Rows are points. Examples show where two turns around zero, p and q, send a point. Write where each new point lands after one turn and then the other. Backwards means that the second turn is done in reverse. Each puzzle has new turns, and all numbers are rounded.
In the rows, 128 means zero.

Turn p:
[118 144] -> [111 136]
[103 120] -> [111 108]
[152 101] -> [163 118]
[164 140] -> [152 157]
[103 134] -> [104 120]
Turn q:
[141 117] -> [134 112]
[115 166] -> [136 167]
[128 100] -> [114 104]
Where do these land?
q, then p backwards: [122 168] -> [160 152]
p, then q: [139 115] -> [139 115]
q, then p backwards: [123 101] -> [102 119]

Turn p:
[165 158 145 126] -> [126 165 145 158]
[159 137 141 157] -> [149 142 126 166]
[120 128 106 121] -> [123 132 114 109]
[109  95 142 141] -> [144  89 133 126]
[116 145 109  96] -> [ 99 144 127 101]
[134 127 110 102] -> [125 146 132 102]
[ 93 107 143 153] -> [130  79 120 135]
Turn q:
[148 127 115  99] -> [137 121 117  94]
[119 146 124 134] -> [123 144 117 136]
[111 122 132 114] -> [111 114 120 128]
[111 112 125 194] -> [151 131 147 192]
[151 134 144 100] -> [118 131 139  91]
Where do these land?
q, then p: [127 111 139 112] -> [132 111 141 115]
q, then p: [116 115 118 200] -> [162 130 108 191]
p, then q: [149 132 131 117] -> [118 149 134 123]
q, then p: [125 137 109 109] -> [127 141 118 105]
p, then q: [124 145 143 103] -> [ 97 131 130 141]

Turn p:
[ 79 133 114 144 157 138 149 139 128] -> [111 164 106 154 125  95 143 142 138]
[110 117 137 122 174 133 153 143 143] -> [131 151 128 131 149  91 147 132 160]
[161 151 146 139 147 142 116 106 118] -> [158 142 122 115 143 156 144 105 113]
[100  92 131 125 144 150 146 116 127] -> [102 119 118 142 145 111 165 135 146]
[ 83 122 118 105 154 145 142 119 117] -> [ 90 151 126 128 128 101 164 135 132]
[139 134 137 140 103 132  84 138 129] -> [128 125 145 145 124 169 103 117 122]
[126 141 126 140  76 112 139 131 147] -> [139 100 122 140  83 128 103 128 127]
[176 113 131 132 138  84 127 116 101] -> [155 103 131 102 169 122 109 128  91]
[157 124 149 116 142 121 146 145  92] -> [160 126 153 113 151 123 143 154 112]
[143 145  93 130  83 147 100 133 156] -> [113 122 114 118  90 175  93 128 143]
[134 138 126 113  89 104 107 122 150] -> [121 105 143 118  99 136  95 106 124]
Turn q:
[133 131 140 113 124 131 142 101 116] -> [131 140 118 117 130 132 133  97 117]
[115 119 140 132 104 112 122 137 158] -> [130 122 155 122 115 130 119 126 162]
[134 113 125 174 118 151 106 141  93] -> [111 110 148 165 102 128 146 142  92]
[115 138 118  83 146 147 113 114 108] -> [112 137 115 109 166 147 109 123  98]
[134 118 149 124 161 112 144 122 124] -> [133 133 122 113 147 101 156 121 131]
[130 151 107 135 110 109 110 138 136] -> [143 141 137 139 114 129  97 148 132]
[164 122 134 145 111 110 103 118 188] -> [181 114 159 156 132 133 121 120 169]
[141 144 137 115 126 158 124 153  98] -> [122 137 122 120 124 161 147 149  97]
[109 106 135 149 166  76 178 142  93] -> [110 132 109  97 111  48 158 138 126]
[152 112 121  95 125 139 136 121 142] -> [151 105 113 110 142 148 126 114 129]
[ 83 155 102 144 117 163 130 121 151] -> [ 85 138 109 162 124 152  97 129 153]
Where do these land?
p, then q backwards: [156 133 126 129 153 165 140 110 117] -> [152 140 155 101 146 144 150 139 131]
q, then p: [133 155 163  91 115 129 166 174 148] -> [128 139 142  84  81 134 139 143 179]
q, then p: [126 146 114 120  95 115 144 139 151] -> [119 121 135 118 106 161 107 117 148]
p, then q backwards: [ 93 139 105 119 122 120  98 136 125] -> [ 87 146 122 140 113 132 119 122 106]
q, then p: [148  94 117 125 147 128 122 117 102] -> [124 111 129 121 163 112 136 146 102]
p, then q: [148 101 110 161 182 119 107 111 125] -> [122 132  95 150 184 100 118 147 111]
p, then q backwards: [126 107 133 128 101 158 159 132 140] -> [138 110 127 151 125 141 148 161 153]
q, then p: [102 135 130 155 158 108 110 126 110] -> [142 148 139 153 128  94 110 121 105]
q, then p backwards: [156 108 119 143 133 134 150  93  99] -> [116 141 146 151 123 109 143  80 124]
p, then q: [102 143 149  99  97 114 123 123 160] -> [130 133 165 123 106 132 119  82 144]
q, then p backwards: [119 148 141 135 104 117  89 147 131] -> [126 141 137 110 118 132 107 172 115]

Turn p:
[120 142 128 130 102 117 116 118 111  99 107 118] -> [106 106 130 121 114 106 121 131 110 114 104 118]
[124 120 117 141 138 142 119 126 182 141 172  88] -> [127 156 107 151 138 135 132 113 164 124 164  77]
[136 105 169 117 138 126 107 141 147 132 166 130] -> [125 154 132 113 136 116 114 122 169 114 166 144]
[137 146 129  96 158 101 129 102 125 149 129 125] -> [148 145  97 104 137 110 120 133 127 165 118 132]
[154 128 134 159  88 120 142 106  96 143 128 131] -> [139 127 175 136 103 112 111 111  94 143 127 121]
[ 70 138 122 115 137 151 134 150 139 141 101 108] -> [ 88 115 113 125 145 161 156 168 131 140 128 112]
[167 133 111 106  99 107 141 122  97 119 144  99] -> [159 121 117 124  78 106  98 137 105 126 134 114]
[128 106 127 132 146  92 115 139 122 141 133 177] -> [134 121 125 134 139 112 142 103 133 145 142 185]
[131 104 114 146 137 157 104 116 135 145 127  98] -> [129 123 133 163 159 134 104 134 138 131 142  99]
[102 126 115 119 149 134 139 108  97 142 150 152] -> [124 133 110 116 144 155 116 112  94 150 141 148]
[128  99 119 128 129 135 137 120 176 124 107 159] -> [148  99 139 124 151 143 158 103 161 126 123 127]
[108 136 144 147 146 133 149 141 116 107  93 125] -> [116 130 141 123 148 130 158 155 102 107 109 133]
[158 180 135 127  96 147 131 173 122  81 107 154] -> [120 133 144 130  72 141 135 140 136  81  67 153]
Turn q:
[117 139 100  87 154 131 145 143 158 120 155 145] -> [103 125 124 144 167 149 135 151 139 137 141 174]
[141 125 151 134 138 128 101  92 159 148 113 140] -> [166 130 123 130 136 126 117 104 168 107 111 127]
[129 139 142 127 135 147 124  92 110 129 141 108] -> [137 133 127 116 151 131 126  96 120 120 149 105]
[ 89 145 124  97  87 150 164  94 138 122 158 156] -> [103  99 138 159 124 172 146  85 134 132 173 149]
[152 139 113 136 117 129 148  92 126 104  96 138] -> [145 134  95 134 113 131 177 112 125 114 129 123]
[122  92 143 114 147 119 135 146 124 124 136 101] -> [127 104 149 100 145 115 124 158 129 136 133 119]
[142 105 126 111 108 139  86 155  98 140 147 132] -> [110 136 124  83 107 120  87 121 129 152 131 142]
[ 97 127 122 161 114  94 114 134 130 127 116 109] -> [119 124 136 159 105  90 116 141 130 120 127 101]
[144 145 127 148 155 121 123 116 128 120  90 134] -> [148 141 106 136 137 113 147 126 120 108  94 121]
[156 144 150 112  83 150 142 141 129 108 123  96] -> [112 147 142  93  99 164 146 134 124  98 148 112]
[162 103 111 129 157  84 143 153 148 153 150 127] -> [154 150 148 127 142 109 136 177 150 170 122 149]
[141 117  85 152 157 135 155 120 140 139 112 129] -> [153 130  92 152 143 136 148 153 127 156 116 115]
[104 154 153 158 105 147 101 155 110  97 125 161] -> [115 123 128 140  91 129  93 109  80  91 115 147]
[ 96 118 146 125 133 116 111 161  94 160 129 116] -> [ 99 117 161 117 130 106  94 126 118 150 103 110]
Where do these land?
q, then p: [116 141  95 109 115 142 117 142 126 126 150 193] -> [105 109 143 143 142 162 125  78 120 159 115 155]
p, then q backwards: [133 122 123 127 122 130 121 105  77 115 136 145] -> [112 128 147 142 137 148 108 146 104 116 149 154]
q, then p: [103  62 145 131 133 113 114 131 144 109 126 114] -> [144 101 124 132 123  96 132 132 166 110 177 147]
p, then q: [150 139 140 114 153 132 137 121 105 116 141 144] -> [117 150 106 115 128 126 136 108 123 120 112 155]
p, then q: [137 113  86 119 134 138 155 141 136 123 119 110] -> [145 139 109 107 113 145 130 159 111 146 142 115]
q, then p: [145 147 132 110 114 141 114 127 127 110 144 103] -> [112 141  96 107 116 143 116 121 128 113 124 124]
p, then q backwards: [111 104 153 120 121  56 116 118  75 150 152 167] -> [129 105 116 103 122 100 106 132  69  96 188 170]
p, then q: [130 128 155 107 127 141 120 136 126 128  79 130] -> [119 105 141 112 127 133 124 155 139 117  89 145]
q, then p backwards: [145 142 148 151 115 136 175 135 144 109 131 124] -> [134 122 120 146 125 149 181 156 120 126 126 124]
q, then p: [138 139 147 166 120 141 118 145 143 179 150 104] -> [102 161 144 146 124 110  94 153 161 124 102 109]
q, then p: [142 146 123 128 126 132 112  97 156 178 103 119] -> [137 140 124 141 144 125 143 127 154 130  90  75]
q, then p: [ 72 121  64 136 141 131 166 135 153 115 137 102] -> [110 146 126 192 143 148 161 134 107 118 188 129]
p, then q backwards: [135 138 126 148 133 123 108 142 151 119 105 120] -> [115 140 122 127 138  99 129 124 145 134 100 126]
q, then p: [137 149 154 125 139 135 120 117 129 115 119 118] -> [137 130 113 110 135 122 122 132 118 103 108 125]

Turn p:
[110 111 124 119 126 149 113 113 114 154 138 122 115 143] -> [126 149 104 156 132 121 109 127 117 142 128 131 149 125]
[123 109 114 110 124 115 114 103 122 117 114 136 115 126] -> [119 133 123 128 147 120 121 136 118 147  94 136 119 137]
[114 136 135 164 101 121 127 135 133 119 123 129 152 139] -> [138 107 119 103 100 126 144 130 131 122 122 138 151 112]
[111 165 123 142 136 121 118 136 183 153 145 137 129 143] -> [ 97 135 120 106 126 140 130 154 169 109 154 120 163 130]
[113 111 120 121 139 164 109 152 119 108 130 115 110 143] -> [138 119 103 155 164 128 126 131 108 114 135 129 130 102]
[147 145 133 140 135 116 116 158 116 159 132 125 124 134] -> [144 131 124 122 110 111 109 145 132 112 163 121 123 140]
[127 115 124 125 129 118 145 118 182 125  94 112 113 125] -> [100  97 149 129 141 139 128 150 155 160 118 111 127 114]
[131 161 152 144 129 128 110 132 129 139 133 142 176 141] -> [163 141 130 102 104 138 138 131 143 102 131 119 161 140]
[108 109 150 109 136 124 129 124 115 122 139 130 109 137] -> [116 133 108 151 127 141 130 132 101 128 116 116 122 137]
[115 153 124 117 112 116 128 131 115 121 121 126 166  84] -> [131 148 174  96 118 117 144 121 105 116 118 132 134 118]
[119 119 119 149 136 127 130 154 115 124 132 122 171 131] -> [157 117 136 124 122 122 160 132 113 123 149 146 147 128]
[147 111 131 121 133 139 133 122 118 111 134 137 115  74] -> [119 121 152 122 151 127 116  85 104 132 127 122 106 139]
[129 109 115 124 141 123 136 149 115 131 125 142 111 144] -> [129 116 118 149 134 131 121 145 118 126 139 149 112 141]
[120 153 138 125 130 117 125  54 115 120 138 115 118 129] -> [108 162 116 135 116 104 142 102 150 134  78 106 129 140]
[222 118 122 121 105 122 172 156 138 126 139 121 114 134] -> [152 114 133 114 116 152 111 110 162 159 172 136  49 122]
[113 123 124 117 132 147 143 110 118 119 110 136 110 121] -> [114 125 139 156 137 130 118 117 123 125 101 137 126 122]
Turn q:
[104 119 124 130 142 133 125 137 161 103 176 145 139 109] -> [ 98 111 106 183 117 129 138 114 135 121 125 145 140 115]
[120 145 106 109 122 142 111  96 102 129 117 126 144 112] -> [119 147 133 111 141  92 154 118 130 127 141 115 110 110]
[139 138 102 125 127 120 124 123 110 154 128 119 106 151] -> [141 142 138 115 135 106 108 134  91 138 129 125 125 133]
[135 133 122 104 128 147 138 115 116 131 108 125 137 167] -> [115 122 129  84 119 117 139 129 107 131 133 116 125 147]
[104 125 143 154 153 115 146 115 142 117 140 128 131 117] -> [126 123 116 148 111 140 133 127 141 130  86 136 122 111]
[160 153 122  93 109 122 137  99 134 142 121 114 138 130] -> [155 139 132 106 143 109 166 122 105 108 132 123 135 149]
[121 114 121  93 118 112 125 123 109 133 116 102 131 128] -> [139 118 121 121 153 112 138 143 122 134 135  92 117 135]
[164 146 123 105 131 114 124 128  96 111 110 125 121 138] -> [135 120 169 104 138 108 132 152 119 107 135 118 131 134]
[105 103 123 160 118 140 116 109 168  89 145 120 122 113] -> [127 100  85 150 122 122 114 100 156 111 123 156 112 108]
[124 107 171 145 137 140 141 153 134 139 145 169  95 109] -> [121 119 145 155 126 182 123 134 138 163 130 169 126 127]
[134 166 145 128 121 137 125 160 118 145 104  98 111 153] -> [142 142 161 109 120 124 101 116 134 140 125 108 134 176]
[162 131 128 116 145 132 103 127 113 154 104 104 139 143] -> [129 141 140  86 160 115 119 131 124 132 124 112 158 136]
[124 113 142 158 112 126 134 136 123 121 157 137 146 123] -> [141 118 118 145 100 143 127 126 141 138 139 132 145 101]
[ 96 114 129 149 119 104 118 135 161 119 129 169 137 120] -> [114 144  90 160 109 144 123 153 151 119 134 152 119 123]
[127 112 119 152 137 138 153 162 133 133 119 139 124 105] -> [118 135 135 142 127 176 107 118 126 121 130 122 120 113]
Where do these land?
q, then p: [126 138 111 110 136  90 119 128 124 110 110 129 116 133] -> [130 102 116 124 130 122 140 155 115 107 135 117 104 124]
q, then p: [128  97 165 120 142 116 141 130 143 132 123 167 126 118] -> [131 107 141 153 139 157 111 123 127 111 153 156 149 116]
p, then q: [120 145 115 111 132 137 109 123 171 109  81 136 147 134] -> [ 92 126 133 124 154 168 134 122 159 112 113 114 146 151]
q, then p: [138 107 123 114 107 138 141 137 114 143 141 116 117 133] -> [144 146 115 146 127 117 124 108 120 144 147 126 123 141]
q, then p: [116 127 123 121 143 115 124 133 104 146 134 112 136 111] -> [129 124 149 135 118 103 133 132 132 127 144 103 133 127]
q, then p backwards: [118 145 129 127  72 138 128 132 104 134 141 140 118 126] -> [161 121 124 133 131 122 151 149 109 156 145 102 147 127]
q, then p: [137 136 122 113 135 140 113 110 120 144 120 127 109 129] -> [123 143 131 143 122 130 125 143 126 116 122 119 119 157]
p, then q backwards: [150 127 111 125 123 135 144 130 137 139 141 119 130 112] -> [124 132 130 131 114 156 115 132 112 133 125 136 119 114]
q, then p: [120 145 119 120 139 127 150 126 115 134 124 121 124 145] -> [135 132 125 141 107 116 120 139 118 130 115 119 116 114]
q, then p: [146 144 126 113 128 116 122 119 111 139 139 117 142 147] -> [148 141 141 123 105 128 146 141 120 134 133 123 111 134]
q, then p: [118 148 116 137 146 141 121 110 225 125 144 117 123 121] -> [127 106 122 126 144 111 146 136 172 118  62 184 144 144]
q, then p: [131 141 168 151 112 132 126 121 121 129 108 112 118 116] -> [130 130 132 119 136 157 102 131 162 143 128 106 122 129]
q, then p: [127  97 132 197 140 134 139 105 117 130 140 129 153 130] -> [125 141 178  93 154 120  92 107 115 147 120 140 140 112]
q, then p: [124 147 122 108 122 138 133 129 125  81 138 158 125 125] -> [ 98 102 103 124 106 150 143 117 105 128 119 134 123 126]
p, then q: [124  60 143 133 130 141 136 110 115 124 144 122 150 138] -> [140 153 124  84 123 140 127 118  89 150 129 124 137  91]
q, then p backwards: [123 145 124 150 142 109 104 205 104 129 119 126 116 128] -> [133 145 145  98 145 145 132 123 146 195  94 134 108 114]
